Each row is a point. Before rounding, the points of a table are all equally far from one centre. They may lie mostly on one side of it. Write the centre, to within rounding.
(in the rows, 128 means zero)

Points (9 x 3):
[[144 187  86]
 [126 183  78]
 [109 169 116]
 [142 171  62]
 [120 177  72]
 [116 169  67]
 [119 174  70]
 [160 180 100]
 [135 188  94]]
Centre: [136 148  95]

Points (12 x 9):
[[ 78 123 165  82 179 135 183 133 157]
 [ 87 123 215  99 131 121 148 161 108]
 [146 188 140  93 112 144 180 178 163]
 [117 164 211 133 178 127 176 180 136]
 [187 117 179 128 137 131 147 150 178]
 [162 134 150 176 182 127 235 176 155]
 [155 106 143 123 161 101 166 182 176]
 [155 130 178 150 159 143 174 209 177]
 [135 137 204 139 205 152 201 148 146]
 [ 91 131 150 107 146 128 178 157 214]
 [114  48 213 139 106 176 198 143 140]
 [100 112 201 107 130 146 171 214 128]]
Centre: [117 126 152 153 119 147 189 138 131]

Points (24 x 18):
[[185 132  84 190 140 137  89 128  64 114 156 145  80 120 183  66 119  92]
 [140 101  66 196 143 141 104 157  93  86 110 148 125 102 170  88 137 169]
 [101  85 116 165 146 166 119  99 138 150 147 131  76  95 116  30 115 117]
 [183 117  79 174 124 110 107 130 113 107 192 180  83 147 165  69 165 159]
 [130 108  77 183 133 135 104 151 108  96 160 115  58  86 177  87 121 168]
 [123 133  88 187 122 133 110 146  99 107 205 135 115 127 177  72 166 101]
 [110 108 107 176 189 160 109 137 130  77 180 117 118  80 167 126  97 117]
 [149 108 103 151 177 148 143 155  96  73 142 174 110 112 153   7 158  96]
 [139 143 103 191 194 136 100 176 122 138 119 157 108 128 161  66 187 152]
 [115  73 101 182 150 101  95 141  65  88 156 163  71 122 153  57 153 123]
 [140  94 127 136 121 124 128 120  75 116 157 142  95 118 131  16 202 122]
 [113 106 114 194 136 176 108 177 110 145 120  86  91 136 181  64 120 154]
 [147  83  70 156 161 127  90 128 120 138 180 166 103  93 170 114 138  95]
 [104  88 107 170 135  95  84 182 114 127 173 149 123 153 183  95 152 115]
 [144  97  96 172 171 138 103 151  74 104 168 192  95 110 165  30 134 141]
 [128  73  94 186 145 145  87 166  98 155 182 130 103 156 167  70 143 149]
 [141  89  89 145 182 136 124 204 126 127 137 166 125 105 184  64 102 153]
 [119  90  77 137 165 107  89 164  77 135  88 141  53 150 165  87 134 114]
 [103  78  69 159 128 119 137 103 106 147 150 152  58 126 152  91 175 129]
 [184  85 129 203 213 119  89 134 123  90 136 153  92 145 171  99 172 134]
 [134  84  77 167 151  96  84 149  75  96 123 178  92  93 156 103 143 114]
 [134 115 134 192 176 148 108 146 100  84 146 144  32  73 168  80 145 154]
 [180 104  96 196 136 119 111 175  91 110 197 160  89 102 126  60 145 149]
 [165  52 113 182 162 131 103 166  76 115 139 128  76 110 153  70 170 169]]
Centre: [150 120 140 141 146 140 138 135 112 109 135 141 100 144 133 100 124 127]
